Each point is reached from the start by the listed moves, each made once or not at all, plus a little noise. Is the number of moves made odd or even? Then give how often each move was made.

Moves:
(1): [ 0.07, -0.57,  0.02, -0.16,  0.05]
(2): [ 0.06,  0.31, -0.21, -0.69, -0.04]
(3): [0.24, 0.17, 0.07, 0.08, 0.02]
Start: [ 0.13,  0.07, -0.10, -0.11,  0.00]
Points:
[ 0.26, -0.19, -0.29, -0.97,  0.00] -> even (1, 1, 0)
[ 0.43,  0.56, -0.23, -0.69, -0.06] -> even (0, 1, 1)
[ 0.20, -0.49, -0.08, -0.26,  0.02] -> odd (1, 0, 0)

Moves:
(1): [ 0.38, -0.12,  0.01,  0.18,  0.06,  0.25, -0.29,  0.26,  0.04, -0.03,
  0.39, -0.32]
(2): [ 0.18,  0.31,  0.41,  0.11, -0.05, -0.04,  0.26, -0.10,  0.04, -0.17,
  0.01, -0.09]
(3): [-0.09, -0.09,  0.40, -0.36, -0.26, -0.04, -0.02,  0.16, -0.17,  0.10,
 -0.14, -0.13]
(4): [-0.17, -0.18,  0.25,  0.21, -0.07,  0.05,  0.03,  0.37,  0.15, -0.12,
 -0.12,  0.08]
(5): [ 0.10, -0.02,  0.01, -0.24,  0.13,  0.06, -0.09, -0.07,  0.25, -0.11,
  0.06, -0.24]
(6): [ 0.17, -0.10,  0.15,  0.17,  0.22,  0.14,  0.23, -0.03, -0.15,  0.07,
 -0.10,  0.06]
(7): [ 0.06, -0.31,  0.02,  0.00, -0.12, -0.05, -0.02, -0.04, -0.11, -0.36,
  0.11,  0.26]
(8): [ 0.13, -0.26, -0.09,  0.01,  0.03, -0.25,  0.39,  0.37,  0.12,  0.06,
  0.14, -0.24]
(9): [ 0.17,  0.02, -0.40, -0.23, -0.20,  0.69,  0.14,  0.01,  0.05,  0.01,
 -0.14,  0.22]
(10): [ 0.01, -0.02,  0.20,  0.10, -0.23, -0.20,  0.01, -0.32,  0.12,  0.31,
  0.16,  0.08]
(11): [-0.20,  0.12,  0.18,  0.00,  0.02,  0.14,  0.23, -0.09, -0.09, -0.15,
  0.37,  0.16]
(12): [ 0.11,  0.07,  0.22, -0.50,  0.01,  0.01, -0.23,  0.32,  0.05,  0.12,
 -0.18,  0.63]
Start: [ 0.21, -0.14,  0.14,  0.11,  0.56,  0.01, -0.08,  0.02,  0.23,  0.22,
 -0.15, -0.05]
Points:
[ 0.99, -0.21,  0.84,  0.35,  0.95,  0.35,  0.63,  0.35,  0.49, -0.11,
  0.74, -0.75] -> even (1, 1, 0, 0, 1, 1, 0, 1, 0, 0, 1, 0)
[ 0.33, -0.50,  0.80, -1.00,  0.36,  0.00, -0.42,  0.37,  0.26, -0.02,
 -0.25,  0.54] -> even (0, 0, 1, 0, 1, 0, 1, 0, 0, 0, 0, 1)
[ 0.77, -0.97,  0.54, -0.29,  0.43,  0.00, -0.10,  0.78,  0.39, -0.13,
  0.42, -0.68] -> odd (1, 0, 1, 0, 1, 0, 1, 1, 0, 0, 0, 0)
[ 0.57,  0.04,  1.54, -0.35,  0.25, -0.11,  0.12,  0.12,  0.15,  0.59,
 -0.37,  0.48] -> odd (0, 1, 1, 0, 0, 1, 0, 0, 0, 1, 0, 1)

Moves:
(1): [-0.02,  0.34,  0.13, -0.03,  0.52,  0.25,  0.18,  0.12,  0.12,  0.12,
 -0.07, -0.19, -0.79, -0.05,  0.41, -0.05, -0.24, -0.30, -0.22,  0.11,
  0.09,  0.24, -0.02,  0.19,  0.14]
(2): [ 0.32, -0.01, -0.20,  0.20,  0.17, -0.03, -0.12,  0.03, -0.07,  0.04,
  0.03, -0.10,  0.03,  0.03, -0.03, -0.23, -0.22, -0.08, -0.16,  0.25,
 -0.43,  0.22,  0.21,  0.06, -0.09]
(3): [ 0.27,  0.07, -0.14,  0.34,  0.24, -0.45, -0.09,  0.39, -0.11,  0.51,
 -0.35,  0.09,  0.00,  0.18, -0.33, -0.30,  0.11,  0.03, -0.61, -0.50,
  0.26, -0.35,  0.20,  0.10, -0.25]
(4): [ 0.17,  0.29, -0.16,  0.07,  0.00, -0.08,  0.06,  0.02, -0.04, -0.03,
  0.04,  0.07, -0.28,  0.01,  0.12,  0.09, -0.12, -0.07,  0.25, -0.19,
 -0.16,  0.31, -0.11, -0.18,  0.12]
(5): [-0.15, -0.24, -0.20, -0.26,  0.16,  0.42,  0.04, -0.50, -0.12,  0.03,
  0.34, -0.12, -0.08,  0.46,  0.20, -0.26, -0.22, -0.22,  0.57, -0.18,
  0.13, -0.02, -0.23, -0.41, -0.09]
(6): [-0.20, -0.04, -0.19,  0.15,  0.16, -0.02,  0.03,  0.22, -0.33, -0.32,
 -0.12, -0.01,  0.00,  0.05, -0.13, -0.27, -0.30,  0.23,  0.09, -0.07,
  0.50, -0.19,  0.06,  0.13,  0.00]
(7): [-0.17,  0.18,  0.11, -0.01, -0.06, -0.26, -0.08, -0.08,  0.05,  0.15,
 -0.05, -0.07,  0.09, -0.18, -0.18, -0.10, -0.10,  0.21,  0.04, -0.16,
  0.31,  0.06,  0.13, -0.06, -0.03]
(8): [ 0.37, -0.13, -0.08,  0.10,  0.40,  0.04, -0.14, -0.12,  0.22, -0.02,
 -0.37, -0.14, -0.64, -0.11, -0.36,  0.40,  0.01, -0.09,  0.31,  0.18,
 -0.35,  0.25, -0.01, -0.42,  0.08]
(9): [ 0.27, -0.18,  0.19,  0.21, -0.12,  0.10, -0.29,  0.11,  0.44, -0.22,
 -0.39,  0.12, -0.28, -0.20, -0.04,  0.26,  0.10, -0.27,  0.06, -0.20,
 -0.60,  0.11, -0.28, -0.15, -0.35]
(10): [-0.02, -0.06, -0.23,  0.09,  0.02, -0.23,  0.11,  0.08,  0.09,  0.20,
 -0.16,  0.10,  0.03,  0.03,  0.35, -0.02, -0.01, -0.04,  0.12,  0.13,
  0.10,  0.06,  0.02, -0.38, -0.13]
(11): [ 0.35,  0.04,  0.25,  0.00, -0.04,  0.26, -0.06,  0.03,  0.22, -0.10,
  0.24, -0.19,  0.24, -0.06, -0.09,  0.05,  0.24, -0.15,  0.31,  0.12,
  0.19,  0.02,  0.11, -0.32,  0.14]
(12): [-0.13,  0.05,  0.29,  0.59, -0.11, -0.19,  0.19,  0.17, -0.24,  0.20,
  0.17,  0.42,  0.27,  0.05, -0.08,  0.17,  0.06,  0.15, -0.63, -0.01,
  0.41, -0.18,  0.13, -0.27, -0.19]
(13): [-0.21, -0.52, -0.11,  0.06,  0.12,  0.05,  0.13,  0.00, -0.39,  0.20,
  0.22, -0.13,  0.08, -0.19,  0.14,  0.04,  0.09, -0.10,  0.21, -0.22,
  0.33,  0.20,  0.15,  0.28,  0.31]
(14): [ 0.05,  0.12,  0.36,  0.10, -0.23,  0.03,  0.17, -0.50,  0.07, -0.05,
 -0.39, -0.27,  0.42, -0.13,  0.06,  0.27,  0.31,  0.31, -0.08,  0.26,
 -0.04,  0.18, -0.23, -0.16, -0.02]
(15): [ 0.03, -0.26, -0.08, -0.27,  0.21, -0.37, -0.19,  0.22,  0.07, -0.03,
  0.26,  0.17,  0.33, -0.07,  0.19,  0.19, -0.21,  0.41, -0.19, -0.46,
 -0.02, -0.08, -0.05, -0.18,  0.13]
(16): [-0.13, -0.03, -0.14,  0.06, -0.13,  0.06, -0.05,  0.14,  0.13,  0.04,
  0.22, -0.24, -0.10,  0.21,  0.14,  0.20,  0.06,  0.06,  0.13,  0.11,
  0.27,  0.30,  0.06,  0.19,  0.02]
(17): [-0.17,  0.22, -0.15, -0.05,  0.13,  0.35, -0.19, -0.41,  0.00,  0.02,
  0.04,  0.19,  0.34, -0.17,  0.07,  0.11,  0.16,  0.17,  0.19,  0.06,
 -0.08, -0.12, -0.01, -0.01, -0.05]
(18): [ 0.12, -0.01,  0.04, -0.19, -0.07, -0.01, -0.17,  0.26, -0.31,  0.05,
  0.11,  0.23, -0.04,  0.01, -0.06, -0.33, -0.11,  0.25, -0.20, -0.10,
  0.14,  0.05,  0.26,  0.05,  0.04]
(19): [-0.08, -0.02,  0.04,  0.03,  0.20, -0.07, -0.05,  0.43, -0.10,  0.15,
 -0.08,  0.36,  0.11,  0.41,  0.03, -0.07, -0.31,  0.20,  0.17, -0.37,
 -0.36,  0.16,  0.02,  0.37,  0.27]
(20): [-0.25,  0.00,  0.00,  0.07,  0.02, -0.16, -0.28, -0.01,  0.01, -0.01,
 -0.05,  0.10,  0.29, -0.05, -0.05,  0.01,  0.12,  0.05, -0.17, -0.04,
  0.03,  0.10, -0.08, -0.11,  0.18]
(21): [-0.05, -0.18, -0.11, -0.21, -0.46,  0.18, -0.12, -0.55,  0.21,  0.08,
  0.13,  0.32,  0.54,  0.06,  0.08,  0.34,  0.04,  0.03,  0.23, -0.07,
  0.70, -0.09, -0.47,  0.03,  0.26]
(22): [-0.02,  0.19, -0.09, -0.05,  0.28, -0.49,  0.62,  0.11,  0.19,  0.02,
 -0.13,  0.12, -0.02,  0.06, -0.23, -0.11,  0.02, -0.10, -0.57, -0.39,
 -0.18,  0.25,  0.25,  0.12, -0.18]
(23): [ 0.27, -0.04, -0.08,  0.18, -0.01, -0.16,  0.00,  0.00, -0.02, -0.11,
  0.01,  0.12, -0.43,  0.22,  0.11, -0.31,  0.07,  0.10, -0.09, -0.07,
 -0.15, -0.07,  0.39,  0.04,  0.29]
(24): [-0.24, -0.16, -0.07,  0.07, -0.22,  0.42,  0.07, -0.23,  0.33,  0.09,
  0.02, -0.15, -0.10, -0.21, -0.11, -0.05,  0.18,  0.13, -0.11,  0.13,
  0.15, -0.21, -0.43, -0.20,  0.06]
Start: [ 0.28, -0.21,  0.15,  0.20,  0.08,  0.36,  0.23,  0.09, -0.23,  0.43,
  0.19,  0.35,  0.29,  0.33,  0.11,  0.23, -0.05, -0.11,  0.00, -0.05,
 -0.18,  0.00,  0.06, -0.05,  0.13]
Points:
[ 0.87, -0.25, -0.81,  0.95,  0.68, -0.02, -0.31,  0.69, -0.32,  0.80,
 -0.32,  0.66, -0.07,  1.18, -0.43,  0.43, -0.78,  0.17,  0.40, -0.72,
  0.28,  0.61,  0.03,  0.27,  0.60] -> even (0, 1, 1, 1, 0, 1, 0, 1, 0, 0, 0, 0, 0, 0, 0, 1, 0, 0, 1, 0, 1, 0, 0, 0)
[-0.14,  0.16, -0.45,  1.82,  1.00,  0.10,  0.20,  0.32, -0.94,  1.30,
  0.14,  0.73, -0.17,  0.09,  0.06, -0.67, -0.25,  0.37, -1.23, -0.73,
  1.12,  0.08,  0.59, -0.07,  0.51] -> even (1, 1, 1, 1, 0, 1, 1, 0, 0, 0, 0, 1, 1, 0, 0, 0, 1, 0, 0, 1, 0, 0, 1, 1)
[ 0.35, -0.77,  0.08,  0.95,  0.73,  0.51,  0.45, -0.95,  0.56,  0.83,
  0.04,  0.67,  0.90, -0.24,  0.28,  1.36,  0.63,  0.07,  0.31, -0.90,
 -0.32,  0.85, -0.67, -2.39,  0.15] -> even (0, 0, 0, 1, 1, 0, 0, 1, 1, 1, 1, 1, 1, 1, 1, 0, 1, 0, 0, 1, 0, 1, 0, 1)
[ 0.90, -0.45, -0.68,  0.68,  0.20,  0.17,  0.55, -0.54,  0.23,  0.65,
  0.47,  0.22,  0.82,  1.14,  0.12, -0.21, -0.11,  0.51, -0.24, -1.15,
  1.03,  0.29, -0.17, -0.84,  0.60] -> odd (0, 1, 1, 1, 1, 1, 0, 0, 0, 0, 1, 0, 0, 1, 1, 1, 0, 0, 0, 0, 1, 1, 1, 1)

Moves:
(1): [-0.12, -0.05, -0.04, -0.13,  0.19,  0.16,  0.03, -0.13, -0.24,  0.06,
 -0.05, -0.10, -0.10, -0.22,  0.08, -0.12, -0.21, -0.14, -0.18, -0.30,
  0.08,  0.11,  0.05,  0.01,  0.32,  0.00]
(2): [ 0.19, -0.23,  0.17,  0.13,  0.00,  0.12, -0.01,  0.06, -0.16,  0.18,
 -0.01, -0.04, -0.06,  0.05,  0.05, -0.19,  0.02,  0.03, -0.01, -0.08,
  0.15,  0.22,  0.03, -0.01, -0.18, -0.09]
(3): [ 0.22,  0.18,  0.05,  0.09, -0.15, -0.14,  0.10, -0.01,  0.09,  0.01,
 -0.13,  0.10,  0.01, -0.06, -0.07,  0.03,  0.13,  0.10, -0.14, -0.03,
  0.02,  0.16, -0.01,  0.03,  0.06,  0.02]
(4): [-0.05, -0.15,  0.07, -0.24,  0.09,  0.08,  0.23, -0.09, -0.37,  0.01,
  0.03,  0.07, -0.16,  0.19, -0.21, -0.06, -0.13, -0.27,  0.17, -0.04,
 -0.16, -0.26,  0.01,  0.11, -0.05, -0.02]
(5): [-0.06,  0.02, -0.06,  0.00, -0.03, -0.09,  0.16,  0.01, -0.05, -0.07,
  0.06, -0.17,  0.03,  0.14,  0.00,  0.11, -0.10, -0.04, -0.28,  0.10,
 -0.08, -0.11, -0.05,  0.09,  0.06,  0.11]
(6): [ 0.04, -0.15, -0.34, -0.08,  0.01, -0.06, -0.29, -0.02, -0.22, -0.07,
  0.02,  0.01,  0.06,  0.05, -0.07, -0.18,  0.21, -0.01, -0.20, -0.16,
  0.16,  0.02,  0.13,  0.11, -0.02,  0.04]
(7): [-0.10, -0.01, -0.33,  0.06, -0.14, -0.04, -0.05, -0.21, -0.14, -0.16,
 -0.22,  0.24,  0.27,  0.11,  0.14,  0.09, -0.41, -0.07, -0.01,  0.08,
  0.20, -0.03,  0.11,  0.26, -0.03, -0.06]
(8): [-0.21,  0.17,  0.08, -0.12, -0.06, -0.28, -0.14, -0.03, -0.03,  0.12,
  0.09, -0.12,  0.04, -0.05, -0.23,  0.04, -0.20,  0.03,  0.13, -0.15,
 -0.05, -0.12,  0.29, -0.10,  0.10, -0.38]
(9): [ 0.01,  0.16, -0.18, -0.19,  0.05, -0.17, -0.05, -0.01, -0.01,  0.06,
 -0.06, -0.04, -0.02,  0.00,  0.06, -0.05,  0.09, -0.03,  0.07,  0.07,
 -0.09,  0.11, -0.11,  0.14,  0.18,  0.14]
(10): [-0.16,  0.10, -0.15, -0.07,  0.04, -0.01,  0.23, -0.12, -0.02,  0.01,
  0.38,  0.15,  0.08, -0.34, -0.16, -0.20, -0.08, -0.32,  0.18,  0.16,
 -0.21,  0.08, -0.04,  0.03, -0.11,  0.02]
(11): [ 0.16,  0.11, -0.18,  0.07, -0.01, -0.13,  0.06,  0.00, -0.06, -0.05,
 -0.11, -0.08, -0.14,  0.04,  0.02, -0.14,  0.05,  0.06, -0.04, -0.14,
  0.05,  0.04,  0.03,  0.10,  0.01, -0.05]
(12): [-0.02,  0.03,  0.00,  0.00,  0.20,  0.07, -0.29, -0.08,  0.02,  0.02,
  0.02, -0.07, -0.14, -0.10,  0.03, -0.27,  0.00,  0.01, -0.23,  0.12,
  0.02,  0.00,  0.19, -0.16,  0.14, -0.12]
(13): [ 0.21,  0.09,  0.05, -0.15, -0.02,  0.05, -0.13,  0.15, -0.13, -0.13,
  0.24,  0.05, -0.19,  0.14, -0.09, -0.07,  0.11, -0.01, -0.11, -0.29,
 -0.01,  0.22, -0.04, -0.04, -0.02, -0.24]
(14): [ 0.07,  0.24, -0.21,  0.05, -0.08, -0.21, -0.20, -0.12,  0.04, -0.08,
 -0.13, -0.05, -0.04, -0.08, -0.11, -0.07,  0.20, -0.13, -0.11,  0.06,
  0.09, -0.04, -0.14, -0.01, -0.06,  0.01]
(15): [-0.06, -0.15,  0.00, -0.14,  0.11,  0.08,  0.18,  0.11, -0.13, -0.12,
  0.21, -0.11,  0.10, -0.15, -0.08,  0.08, -0.19,  0.04, -0.09,  0.10,
  0.17,  0.19, -0.04, -0.05,  0.13,  0.04]
(16): [-0.09,  0.07,  0.10, -0.06,  0.27,  0.33,  0.13,  0.10,  0.06,  0.10,
  0.02, -0.02,  0.22,  0.24, -0.05, -0.05,  0.08,  0.05, -0.05, -0.23,
  0.22, -0.17, -0.04,  0.00,  0.02,  0.09]
(17): [ 0.11,  0.04,  0.03,  0.13, -0.09, -0.02,  0.08,  0.02, -0.05,  0.11,
 -0.10, -0.06,  0.02,  0.12, -0.05, -0.03,  0.04,  0.02,  0.08, -0.06,
  0.09, -0.13,  0.16, -0.10,  0.13, -0.11]
(18): [ 0.05,  0.09,  0.26,  0.25,  0.06, -0.14, -0.11,  0.11, -0.36,  0.18,
  0.02,  0.11,  0.15, -0.03, -0.15, -0.19, -0.03,  0.06,  0.14,  0.00,
  0.02,  0.05, -0.05, -0.18,  0.04,  0.12]
(19): [ 0.22,  0.07,  0.06,  0.15, -0.09, -0.20,  0.00, -0.04,  0.03, -0.24,
  0.15, -0.28,  0.33,  0.12, -0.22, -0.22,  0.06, -0.04,  0.04, -0.07,
  0.32,  0.05, -0.08,  0.13,  0.08,  0.09]
(20): [-0.02, -0.09, -0.25,  0.10,  0.20, -0.35, -0.04, -0.10,  0.08,  0.14,
 -0.15, -0.17, -0.01, -0.02,  0.04, -0.05,  0.05, -0.02, -0.02,  0.17,
 -0.21, -0.06,  0.03,  0.03,  0.26, -0.09]
(21): [ 0.11, -0.26,  0.28, -0.05, -0.06,  0.11,  0.13, -0.01, -0.21, -0.11,
  0.30, -0.06, -0.06,  0.06,  0.18, -0.03, -0.05,  0.12,  0.01,  0.16,
 -0.07, -0.14,  0.05, -0.15, -0.10, -0.29]
(22): [ 0.05,  0.05, -0.16,  0.07,  0.03, -0.14, -0.02, -0.13,  0.12, -0.06,
 -0.12, -0.10,  0.22,  0.18, -0.08,  0.01,  0.17, -0.08,  0.08,  0.06,
  0.03, -0.06,  0.09, -0.14, -0.22,  0.06]
(23): [ 0.15, -0.03,  0.13, -0.04,  0.16,  0.13, -0.03,  0.16, -0.04,  0.00,
  0.03, -0.04,  0.10, -0.15,  0.18,  0.27,  0.17,  0.08,  0.23,  0.05,
  0.06,  0.25,  0.15,  0.08,  0.07, -0.11]
(24): [-0.12, -0.04, -0.25,  0.06,  0.13,  0.25,  0.14, -0.41,  0.23,  0.04,
  0.10, -0.06, -0.05, -0.04,  0.01,  0.05,  0.05,  0.15, -0.04, -0.07,
  0.05,  0.06,  0.21,  0.06,  0.08, -0.06]
Start: [ 0.12, -0.02,  0.18,  0.01,  0.19, -0.07,  0.01,  0.21, -0.14,  0.04,
 -0.27,  0.23,  0.15,  0.12, -0.19, -0.03,  0.08, -0.07,  0.19, -0.18,
  0.01,  0.28, -0.21,  0.04,  0.42, -0.09]
Points:
[ 1.00,  0.33,  0.10,  0.07,  0.15, -0.43,  0.73, -0.17, -0.69,  0.01,
 -0.05, -0.15,  0.52,  0.61, -0.85, -1.03,  0.66, -0.54,  0.44, -0.39,
  0.43,  0.10, -0.19,  0.17,  0.17, -0.27] -> even (0, 1, 1, 1, 0, 0, 0, 0, 1, 1, 1, 0, 0, 1, 0, 1, 1, 0, 1, 0, 1, 1, 0, 0)
[-0.07, -0.10, -0.20,  0.16,  0.80, -0.32,  0.37,  0.29, -0.86,  0.29,
  0.17, -0.01,  0.78,  0.14, -0.76, -0.54,  0.05, -0.25, -0.09, -0.09,
  0.17,  0.17, -0.11, -0.02,  0.95,  0.06] -> even (0, 0, 0, 0, 1, 1, 0, 0, 0, 1, 0, 0, 0, 0, 1, 1, 1, 1, 0, 1, 0, 0, 0, 0)
[ 0.90, -0.40, -0.45, -0.08,  0.81, -0.54, -0.13, -0.51, -0.62, -0.18,
  0.01, -0.61,  0.38,  0.20, -0.47, -0.75,  0.83, -0.08, -0.06,  0.20,
  0.51,  0.76,  0.33,  0.22,  0.81, -0.55] -> even (0, 1, 1, 1, 0, 1, 0, 0, 1, 0, 0, 1, 0, 1, 1, 0, 0, 0, 1, 1, 1, 1, 1, 1)
[ 0.51, -0.41, -1.03, -0.33,  0.91, -0.02,  0.25, -0.59, -1.29, -0.05,
 -0.33, -0.27,  0.16,  0.79, -0.37, -0.80,  0.20, -0.39, -0.28, -0.86,
  0.76,  0.36,  0.28,  0.30,  0.84, -0.81] -> even (1, 1, 0, 1, 0, 1, 1, 0, 1, 0, 1, 0, 1, 1, 1, 1, 1, 0, 0, 1, 1, 1, 0, 1)
[ 0.26,  0.06,  0.11, -0.24,  0.78,  0.05, -0.49,  0.25, -1.53, -0.11,
  0.14, -0.04,  0.34,  0.38, -0.15, -0.60, -0.32,  0.04, -0.40, -0.95,
  0.64,  0.43,  0.60,  0.01,  1.03, -1.01] -> even (1, 0, 0, 0, 1, 1, 1, 1, 0, 0, 1, 1, 1, 0, 0, 1, 0, 1, 0, 0, 1, 0, 1, 0)
[ 0.35, -0.19, -0.73, -0.49,  1.14,  0.68, -0.35, -0.09, -0.97, -0.01,
 -0.10, -0.06,  0.14,  0.08,  0.13, -0.60,  0.04,  0.12, -0.46, -1.04,
  1.08,  1.32,  0.48,  0.57,  1.14, -0.52] -> even (1, 1, 0, 0, 0, 1, 1, 0, 1, 0, 1, 1, 1, 0, 1, 1, 0, 0, 0, 0, 0, 0, 1, 1)
[ 0.81, -0.04, -0.32,  0.13,  0.68, -0.41, -0.46, -0.16, -0.48, -0.08,
  0.16, -0.73,  0.56,  0.62, -0.58, -0.70,  0.96,  0.20,  0.13, -0.82,
  0.83,  0.49,  0.51,  0.11,  0.40, -1.13] -> odd (0, 1, 0, 0, 0, 1, 0, 1, 0, 0, 1, 0, 1, 1, 0, 1, 0, 0, 1, 1, 1, 1, 1, 1)
[ 0.22,  0.63, -0.24, -0.03,  0.57, -0.91,  0.61,  0.08, -1.04,  0.49,
 -0.38,  0.20,  0.75,  0.28, -0.64, -0.23, -0.24, -0.42,  0.62, -0.16,
 -0.13,  0.06,  0.25,  0.54,  1.16, -0.40] -> odd (0, 0, 1, 1, 1, 0, 1, 1, 1, 1, 1, 0, 0, 0, 0, 1, 1, 1, 0, 1, 0, 0, 1, 0)
[ 0.74, -0.38,  0.62,  0.03,  0.71,  0.19,  0.41,  0.06, -1.51,  0.12,
  0.36,  0.04,  0.93,  0.20, -0.71, -0.94,  0.46, -0.47,  0.46, -0.68,
  0.63,  0.58,  0.10,  0.10,  0.32, -0.14] -> even (1, 1, 1, 1, 0, 1, 0, 0, 0, 1, 0, 0, 0, 0, 0, 1, 0, 1, 1, 0, 1, 1, 1, 0)
[ 0.42,  0.28, -0.38, -0.20,  0.81,  0.25,  0.33, -0.24, -0.34, -0.16,
  0.24, -0.04, -0.06, -0.57, -0.33, -0.37,  0.30, -0.18, -0.18, -0.55,
  0.23,  1.29,  0.29, -0.12,  0.87, -0.57] -> even (1, 0, 1, 0, 0, 0, 0, 0, 0, 1, 1, 1, 1, 0, 1, 0, 0, 0, 0, 0, 0, 1, 1, 1)
[-0.18,  0.30, -0.28, -0.24,  0.29, -0.49,  0.72, -0.68, -1.31,  0.14,
  0.14,  0.28,  0.20, -0.04, -0.49, -0.48, -0.80, -0.44,  0.16, -0.30,
 -0.21,  0.22,  0.24,  0.43,  1.00, -0.56] -> even (1, 0, 1, 1, 1, 0, 1, 1, 1, 1, 1, 0, 0, 0, 0, 0, 0, 1, 0, 0, 1, 0, 0, 1)
[ 0.57, -0.23, -0.63, -0.21,  0.20, -0.34,  0.47, -0.47, -1.46,  0.05,
 -0.32,  0.29,  0.24,  0.31, -0.29, -0.90, -0.10, -0.60,  0.15, -0.47,
  0.29,  0.45,  0.29,  0.44,  0.45, -0.44] -> even (1, 1, 1, 1, 0, 1, 1, 0, 1, 1, 1, 0, 0, 0, 0, 0, 1, 0, 0, 0, 1, 1, 0, 0)
